Every row gives one point. A path goes straight from each point to the next, and from the last back to the first. The post is the endless flat space through its rows: a point in 2 columns, a line in 3, a plane in 4, and so on, so that a path can go around it. Count how often the path circles the post. Going back the other way cancels.

Post, 2 rows:
[[-12 -24  -2]
 [ 10  19  -9]]
Path (24 x 3):
[[ 24  13 -14]
 [ -5 -31   5]
 [-18  11  14]
 [-11  10  -5]
 [ -2 -16 -16]
 [-15 -17 -24]
 [-13  18   3]
 [-11   1  -9]
 [ 31  21 -50]
 [ 13 -36 -11]
 [ -7 -27  23]
 [-26  -8  26]
 [-27  10 -26]
 [ 19  21 -40]
 [ 21 -38  -8]
 [-12 -50  12]
 [ 26   3 -11]
 [-13 -42  26]
 [  0  60  13]
 [  0  53 -23]
 [ 28  19 -50]
 [  6 -38 -14]
 [ 18  28 -47]
 [ 24  26 -33]]
Times around: 3

Post (8 x 9):
[[-12 -16  21  -8 -41  -6   5  27   5]
 [ -2  -3   6  20   7  -4   5 -23  -1]
 [ -4  22 -15  -5   9  24   0 -23   3]
 [  0 -19   7 -21 -21 -21  14  -9 -13]
 [ -1   4  15  -5   7   8 -15 -28  -7]
 [-12   5 -10   5  33  34  -4 -18 -19]
 [  4   4 -24  12  16  19 -23 -15  -2]
 [-15  15  -9   2   8   4  -6 -17 -24]]
Path:
[[  3  22  -9 -22  -7  21  13  20   5]
 [ -2  11   3  23 -16   0   3   7 -10]
 [  2  15  -4  11  -6   2 -36 -48 -20]
 [-27 -12 -11   7 -14  -1  27   3  -8]
 [ -7   1  -7 -24  15  -8 -10 -25  -8]
 [-21  16  -6  14  19  -4  10  12 -24]
 [ -8  -2  -3  16  23  35   5   1  -5]
 [  9  -7 -19 -22  12   8 -18   1   0]
 [-13  -4 -48  -3  -3  12 -17   9  -6]
 [-15  -9  12 -15  27  13  -9 -60 -47]
 [-36   7  15  15   7  22  25   1 -43]
 [-19  -9  21 -23 -17  22 -18  26 -31]
 [ 10  29 -27   7   3   2  -5 -50 -16]
 [-23  -6   9  21   6   1  -9 -13 -15]
 [ 22 -15 -11  30  11  -6   3 -33  38]
 [  7   4 -17   1  -8  14 -10  11  17]
 [ 12  16 -19   5  11   4  32 -19 -23]
 [  6  16 -34  -1 -42  -6  -3   4  18]
 [ -5 -46 -12  -1  18   5 -29 -16 -39]
 [-36  -7  -8 -19  29  18 -13 -15 -27]
 [  7  15 -10  -1  38  24 -29 -17   8]
 [ -8  16  -2  -3   3   9  22 -14 -19]
 [-12 -28 -16  40  29  28   7  -5 -22]
 [ -9   9  11  14  18  15   3 -54 -13]
 [ 17 -17 -23  41 -11  12 -32  -2  25]
 [-11  17 -57  -9 -10  -4  -3 -17 -13]
 [-12 -12  -4  38  58  10  10 -40  -1]]
Times around: 3

Post (17 x 18):
[[-16 -19   4   5 -12  12  -3  -7 -23   6  24  -1  15   0  25 -12   6 -16]
 [ -5   3  -9  27  -6  21  10 -11   1   8   8  30   6   6 -23  32 -15   0]
 [-15  -6   0   8  -6 -20  -8 -23  18 -35  -4 -15  10   2  -8  -8  27  25]
 [ 13 -24 -12 -28  -4   7   0 -10 -31   6   0 -12  19   6   8  -1   5 -10]
 [ -3 -21  -1  22   4  19   5  -3 -15  28  17  -8  28   9 -15   1 -35  -1]
 [-21  -4 -13  12  14 -14 -21  -2  20 -31 -15  -7   1 -16   6  -8  18  24]
 [ 27   1  -5  22  14  10  -6  19   1   9  17  13  32  31 -23  17   2   3]
 [ -3   1  20   3  21   8 -15 -19  14 -36 -11   0  13   8   4 -13   9  17]
 [-14 -24  12  27  -1   4   9   1  24 -38  -3  -8   5 -20  10   3  18  21]
 [-21  -9  15   2 -13  -8  -4   1 -27  -5  14 -21   2   0  12  13  -2   2]
 [  9 -25  10  22  17  -2   5   5  -3   3  13  27  12  14 -24   0  -7 -10]
 [ 12  -9  19  30  17  -9   0  -1  23  31  -1  18  17  11  -8   8   8   2]
 [-16  -7   2 -23  -1  -8 -11 -16  -6 -21  25 -21  33 -18   6   8   1   0]
 [-18  -4  -9 -27 -19   0  22   7  -2  -2  15 -10   6   9  20  -3   4  13]
 [ 37   3  15  20  -1   1   0   9   4  18   3  26  10  -6 -30 -10  -2  -5]
 [  8 -14  -9 -16  -5   6  17 -20 -33  11  36 -17  -3  -3  20   7 -12   3]
 [  7   7   3   1  12  25  15 -13   3  31  13   9   9   1 -49  -2  17   1]]
Path:
[[-17 -27 -27  13  47 -14 -22   0 -11  22  -1  25  14  60 -10   2 -14  13]
 [  0  -5  -3  26  18  29   1   5  14 -38  30  19   5  13   5 -16 -11  22]
 [-24   1   5   9 -34   7  18 -18  -4 -11  50 -49  29   1  13  11  25  37]
 [ -6 -27  -3  34  -5  -3  -3  10 -15 -40   6  -9  49   9  14  24  -8   0]
 [ -2 -17  11   5  -4  -5   7  13  -7 -15   5 -42   4   8 -12 -21  16   7]
 [ 43 -35  -6  18   2   9  45   4   7  36  21  27   0  19 -17   1   8 -10]
 [ 16 -23   7  33  17 -13   3  -2  14  -5  -7 -15  27  -3  -2   4 -12   9]
 [ -7 -14 -10  31   5  -6  11 -18 -12   2  44 -21   1  15 -15  18 -17  14]
 [  8  18 -18  -8  10  12   5 -50 -24  16  27 -24  18 -19  -6   1 -22   2]
 [-14   4  25  15  17  22 -31 -16   0  -6   6  -6  60  -6   0 -21   7   5]
 [-17  -9   2   2 -14  31  -1 -23 -13 -23  34 -26  39 -22 -29  36 -18  27]
 [ -5  -9   6  -3  33  -3 -16 -36  -3   2  36   0  22  -3 -36  15 -17  -3]
 [-18 -36  24 -21   6  -3  22 -12   9 -32   1  13  18 -30 -16  -1  16  12]
 [ 11 -31   0  16  17  17  17 -11 -21  -5  36  26  21  -5 -38 -13   9 -27]
 [ 13 -26  20  14  18  58  23 -22 -13 -18  10  11  30  18 -17 -32  10  -3]
 [ 29  22   1  -4  10  10  44 -10  44 -13   0  42 -25  -1  20   6  29   8]
 [ 13  19 -13  -2 -11  15   3 -21   1  -1  19  24  -9   8 -15 -23   1  -9]
 [ 19  13 -11 -18 -10  -6   6  13 -16 -16   6  24   5   1 -13 -25  18 -23]
 [-19  16  -4 -15   1  -2  13 -13  -2 -10  16 -10  27 -19 -35   6  13  22]
 [ 18   4  -7  -9  20  17  -5   4 -34 -11  -2   3  31  47  -1 -35 -13   3]
 [  6 -18 -16  37  22  -1 -24   4 -11 -16   3 -25   7  10  -8  -4 -20  -2]
 [-12 -29 -15   8  18   0   8 -23  -1  22  38 -12  38 -13 -15   8 -38  -7]
 [-40  -2  -5  28   9 -16 -31  14 -26  12   1 -11  39  -1   0  12 -11 -10]]
Times around: 0

Post, 17 rows:
[[ 29 -19 -12  -1   7 -16   7  -6  -8  38 -15   1   9  15   3   6  23  -9]
 [-13  32   3  -7  22  -7   5 -40 -29   8  -6 -12 -25   6 -33   3   1  18]
 [ 21  -7 -11 -15  -2 -28 -27 -11 -18  -8   5  -9  24  16  48  -3 -16  -4]
 [ -4  22 -30 -30   2  -3  20 -33 -33  13 -15   6 -19   9 -16  29 -20   4]
 [ 17  15  -7 -20  36 -19   1  30   1  10  12  -5  11  31   8 -22  -8   5]
 [ 17  10   6 -27   9  -9  14 -23 -18  -4  -9  15  30  19  -2 -15   6  13]
 [  2  -4  20   6   7  10  13 -11 -10   7  26 -20  -7 -13 -11 -21 -14   3]
 [ -1 -10  14  36   3  19  21 -26   6 -18  -1   1 -16 -11 -15  12 -10 -25]
 [ -2   0  12  24  -4 -26   4   1 -30   9  12  -3  10  19  43 -13  12 -18]
 [ -3  12 -11   6   5  17  10  -8  10  -9 -27  32  -7  23 -33 -31 -18  20]
 [-20   8   2  -3   6   3  14 -35   2  -7   4  11 -21  29   6 -21   7  16]
 [  1  -4 -13  -9  -8 -26   8 -15 -13 -21  19  11   2 -19 -16  -9  -4   2]
 [ 31  16 -18 -26 -29 -17  11 -39   9   0 -11  13  -2 -24  10  -7   6 -10]
 [ 14   2 -12   7  20   3  16  15 -36 -16 -20 -13   6  23  20   0  13 -13]
 [ -4 -13  13 -12 -28 -11   2  -1   2 -15 -13 -10  17  14  10  -1 -25  -4]
 [ -6  -7  10 -29  15  -2   9  -1 -11  -9 -12   4 -16  16 -17 -10 -42   0]
 [-23   9   1   5  25  20   7   7  13 -14   6  -2  13   5 -19 -32   2 -21]]
Path (26 x 18):
[[-24  37 -25   0   0  -7 -18  -3 -18   4   4  -5  -8  28  12 -15  13 -36]
 [ 23  13 -31  21 -15 -39  16  -7   1 -39  23 -14  13 -12  -1  -4  21  -3]
 [ -5  28 -27 -15  14 -32  -8 -10  -4  -2 -21 -23  -4  -6  -2   1   4  -7]
 [ 22  22   4  -9  16   3 -12 -49   0 -13 -22  -8 -11  -4  10 -19  22  19]
 [ -8  33   3 -10  19   7 -13   4 -28  22   6  -9 -10  26   9 -20  -6  15]
 [  1  43  -7   8  20   1  -1 -13 -12  -6   2 -15 -43   8 -33 -17   9 -12]
 [ 28   8  10   4  60  14  -1 -29 -24  -9   3 -35 -14  26  -8   6 -36   0]
 [-26  18  -9   6 -32 -38 -10   2  -5  -9 -19  26  21  -2 -17 -49 -16  24]
 [ 14  -2  -5  -5  -1  -1  -3 -49  -1   3  13  -4  -8 -13  14 -25 -25  19]
 [ -1 -32  -2 -20  11  -4  40 -19 -31  23 -25  38   1  -4 -26 -19  10  -6]
 [ 26   8   5 -16   4  16  14 -27 -14   5 -11  10  14   5  -5   2 -10  21]
 [ 14   9 -18   7  -4  26  11 -27   0  -2  -1  14 -25  21   2  10  -5 -25]
 [ 16   3  -7   3  -3  37  30 -23  -7 -25 -16  -9 -11   8  -1 -13  -1  -1]
 [-24  34  -5   4 -16  -7  36   8  11  13  24  -2  21 -27 -34 -16   4 -18]
 [-29   0  -7 -40  23 -30  -2 -41  -3 -13  14  -3  -3  -6 -38   3  -4  21]
 [ 13  -8 -36 -48  34 -21  10  -6 -11 -14 -34   8  14  26  -8 -12  -3  -2]
 [  0 -30 -26 -20  27  -2  25  24 -24   5 -22   6  25  25 -27  -5   3  20]
 [ 20   3 -25  22  10 -18  11  56 -27  -1  -9  -5   1 -20  18  -9  34 -36]
 [ 15  -6 -12 -17  -2 -20  36   7 -34 -16 -17  25  -4   8 -16 -12  30 -17]
 [ 22  21 -27  -9  31  -4  10 -26  -7 -28  11  16 -41  11   8 -17 -21 -28]
 [ -7  21   0  13  26 -24  -2 -23   2  -6  25  -5  16 -12 -24   6 -37  -6]
 [ -1  13 -20  10  -6 -10  -4 -12 -22 -34  -1  18  -1 -24  16 -14  -1  10]
 [ -8  36 -20  39  -2 -12 -10 -16 -12  -2  13 -14   9  -7  46 -20   5   6]
 [-18 -18   0 -44   8 -19  13  -5  18  -3  -1  26  28  17  -9 -24 -21 -19]
 [  1  -5  17 -34  14  20  31 -60   2   8  -4   0 -31  -6   8   0  -7  13]
 [  4   4   6  -4  22   8 -19   8  -3  35  13 -48  -2  28  19   5  -8   2]]
Times around: 4
